Each row is a point. Each copy is the shape, with its points in the same order, stretched, turned, moved and blurred by noise. Some copies are also mirrored. Which?

Shape (8 x 2)
[[ 26 -52]
 [  3 -12]
 [ -1  19]
 [ -4 -15]
 [-13 -21]
 [  0  10]
 [  4  11]
 [-25  38]]
Copy 1 (8 x 2)
[[ 36  52]
 [ 11  15]
 [ -6 -18]
 [  1  19]
 [ -9  24]
 [  1 -12]
 [  5 -11]
 [-27 -34]]
Copy 1 is: mirrored
Copy 2 (8 x 2)
[[ 60 -24]
 [ 14   1]
 [-22   9]
 [ 15  10]
 [ 26  22]
 [-12   8]
 [-15   1]
 [-51  34]]
Copy 2 is: mirrored

Shape (9 x 3)
[[ 60  11  13]
 [-39  12 -43]
 [ 17   9   9]
 [ 20  13   9]
 [-15   2   8]
 [-38 -21 -15]
 [-44 -24   9]
 [-25 -24 -22]
 [-48   7 -15]]
Copy 1 (9 x 3)
[[  2  20 -50]
 [-10 -43  14]
 [  1  15 -14]
 [ -3  16 -17]
 [  5  13  15]
 [ 25 -11  27]
 [ 28  16  44]
 [ 26 -18  14]
 [ -5 -11  34]]
Copy 1 is: only turned
Copy 2 (9 x 3)
[[-16 -40  35]
 [ 30  21 -36]
 [  1 -10  20]
 [  1 -10  19]
 [  7  20   9]
 [  2  37 -27]
 [ -1  53  -4]
 [ -8  23 -29]
 [ 32  39 -18]]
Copy 2 is: only turned
Copy 3 (9 x 3)
[[-36  36 -26]
 [ 57  -6 -13]
 [-10  24  -2]
 [-11  26  -6]
 [ 11  15  18]
 [ 35 -21  18]
 [ 23 -10  46]
 [ 31 -23   4]
 [ 43   2  19]]
Copy 3 is: mirrored

Shape (7 x 3)
[[ 26 -21 -29]
 [ 15  27  -9]
 [-13  53 -14]
 [-38 -20 -14]
 [ 23 -14  24]
 [  5 -18  29]
 [ -1 -22 -38]]
Copy 1 (7 x 3)
[[-20 -50 -10]
 [-25   6  12]
 [-39  44  -8]
 [  7   1 -52]
 [ 25 -26  20]
 [ 31 -17  14]
 [-20 -39 -36]]
Copy 1 is: mirrored
Copy 2 (7 x 3)
[[-33 -36  -5]
 [  5  -6 -28]
 [ 33 -11 -42]
 [ 21 -35  16]
 [ -2  20  13]
 [ 19  28  13]
 [-17 -45   2]]
Copy 2 is: mirrored
Copy 3 (7 x 3)
[[-18 -10  26]
 [ 15  24  18]
 [  1  60   3]
 [-39   7 -40]
 [ 42 -30  -6]
 [ 38 -28 -28]
 [-45   3   7]]
Copy 3 is: mirrored
Copy 4 (7 x 3)
[[ 12 -53   8]
 [ -1 -11  38]
 [-39  24  52]
 [ -7   5 -32]
 [ 55 -27   9]
 [ 52 -10 -11]
 [ -6 -34  -9]]
Copy 4 is: mirrored

Shape (8 x 4)
[[ -6  23  24   7]
 [  9 -17 -21 -22]
 [ -8  -8  28 -18]
 [-13  22  42  20]
 [ -4  17  20 -29]
 [ 19   2  -2  16]
 [ 15 -11 -40  -1]
 [ 43   0 -16  20]]
Copy 1 (8 x 4)
[[-22 -34   1  21]
 [ 15  26   8   1]
 [-29 -14  30   1]
 [-37 -50   0  12]
 [-21 -14  32  32]
 [ 19 -17 -16  -2]
 [ 34  30 -22  -1]
 [ 51 -15 -24  -5]]
Copy 1 is: only turned
Copy 2 (8 x 4)
[[ 17  39 -10   2]
 [-20  -9  22   1]
 [ 21  34  15  15]
 [ 38  49 -17   6]
 [  3  48  10  19]
 [  4   6  -7 -30]
 [-29 -27  -1 -18]
 [ -5  -8  -6 -60]]
Copy 2 is: only turned
Copy 3 (8 x 4)
[[ 10  14 -19  25]
 [ -6  15  25 -21]
 [ 13  -4 -16 -23]
 [ 19  -8 -32  26]
 [  2  23 -20  -1]
 [ 17   5  21  17]
 [ -8  17  39   1]
 [ 27  19  44  27]]
Copy 3 is: mirrored

Shape (11 x 6)
[[-18 -15 -18  18   2 -10]
 [ 29  33 -10   6   7  30]
 [  0 -21   4 -24  -4 -16]
 [ 23  18  19   6 -15 -18]
 [ 22 -19  20  23   6 -29]
 [ 17  42 -17  42 -53 -22]
 [-31   8   0  43   1  -9]
 [  2 -21 -41 -27  -6 -10]
 [-30  31  24 -10 -23  22]
 [  0  13  26  10  -5  33]
 [ 30  18 -36 -27  14  -3]]
Copy 1 (11 x 6)
[[-18 -13  -6 -28 -16  13]
 [-13  14  29  40   8  20]
 [ 23 -24 -19  -2 -11  -1]
 [ -8 -21 -17  26  17 -12]
 [-19 -57  -8  -1   8   2]
 [-60   3 -32  26  -6 -17]
 [-38  -5   2 -30  10  -5]
 [ 13  -8 -24  -6 -41  28]
 [ 14  34   9  14  17 -38]
 [ -4   8  39  21  15 -18]
 [  8   2 -15  28  -8  47]]
Copy 1 is: only turned
Copy 2 (11 x 6)
[[-15   2  13 -16 -10 -13]
 [ 21  27  -5   1  30  14]
 [-16 -13  -2  12  -7  -1]
 [ 11  -6 -18  -7  -8  10]
 [ -4  -3 -29  -3 -19 -21]
 [ 32 -22   3 -51  -2  12]
 [ -6  17  14 -32 -30  -5]
 [-20 -21   9   0  24  -5]
 [ 10  17  28  -1 -25  34]
 [ 20  30   9  10 -15  10]
 [-11   0 -14   0  47  12]]
Copy 2 is: mirrored

Shape (11 x 6)
[[ -9  -3   4 -10  -8  -2]
 [  0 -11   4  -8  12  -6]
 [ -2   1   2  -2   4  -4]
 [  2 -34  -7   7  -3  -7]
 [ 11   9 -12 -14   8  30]
 [ -6  12   1  -7  -2  -5]
 [ -8  10 -11  -9   0  12]
 [ 22  10   3  -5  -5  -6]
 [  0 -11   2  60   1   6]
 [ 17   2   0  -3  -6  -4]
 [ -3  -6 -22  -8   9   1]]
Copy 1 (11 x 6)
[[ 14  -6   4  -9  -8  -7]
 [  8  17   8 -10  -1 -11]
 [  7  11   1   0  -3  -5]
 [ 23  14  21 -16  10   7]
 [  2  -1   0  17  22 -20]
 [  8   4 -10   3  -9  -6]
 [  3  -4 -12   3   6  -7]
 [ 22  16   4  17  -3 -14]
 [-10  23  25  36  20  46]
 [ 22  14   7  10   0 -11]
 [ 11  15 -13 -10  10  -6]]
Copy 1 is: mirrored
Copy 2 (11 x 6)
[[ -7 -10   0  -1 -11  -4]
 [-15  -7 -11  -7  -3  24]
 [ -9   2  -4  -2  -6  14]
 [ -1 -12 -29 -11  13   3]
 [-32  24 -17  38  -7   1]
 [-13   6   0  -2 -17   6]
 [-33  13  -6  10 -12  -9]
 [ 11  18  -6  21 -20  23]
 [ 20  20  -6 -10  56   5]
 [  3  15 -10  16 -15  14]
 [-34   9 -32  -3 -10   4]]
Copy 2 is: only turned
Copy 3 (11 x 6)
[[  1  14  -3  -4   2   5]
 [ 20  -7  -3  -4   7  -2]
 [  3  -4   3  -4  11  -3]
 [  9 -18 -16  18 -13  10]
 [ -7 -23   1 -37   5 -19]
 [ -5   8   3  -7  13  -5]
 [-16   0  -8 -25  16  -6]
 [  6  -6  16   7  -9 -19]
 [-33 -58  32  30  18  34]
 [  6  -8   9   9 -11 -13]
 [ -2 -11 -24 -13  11 -16]]
Copy 3 is: mirrored
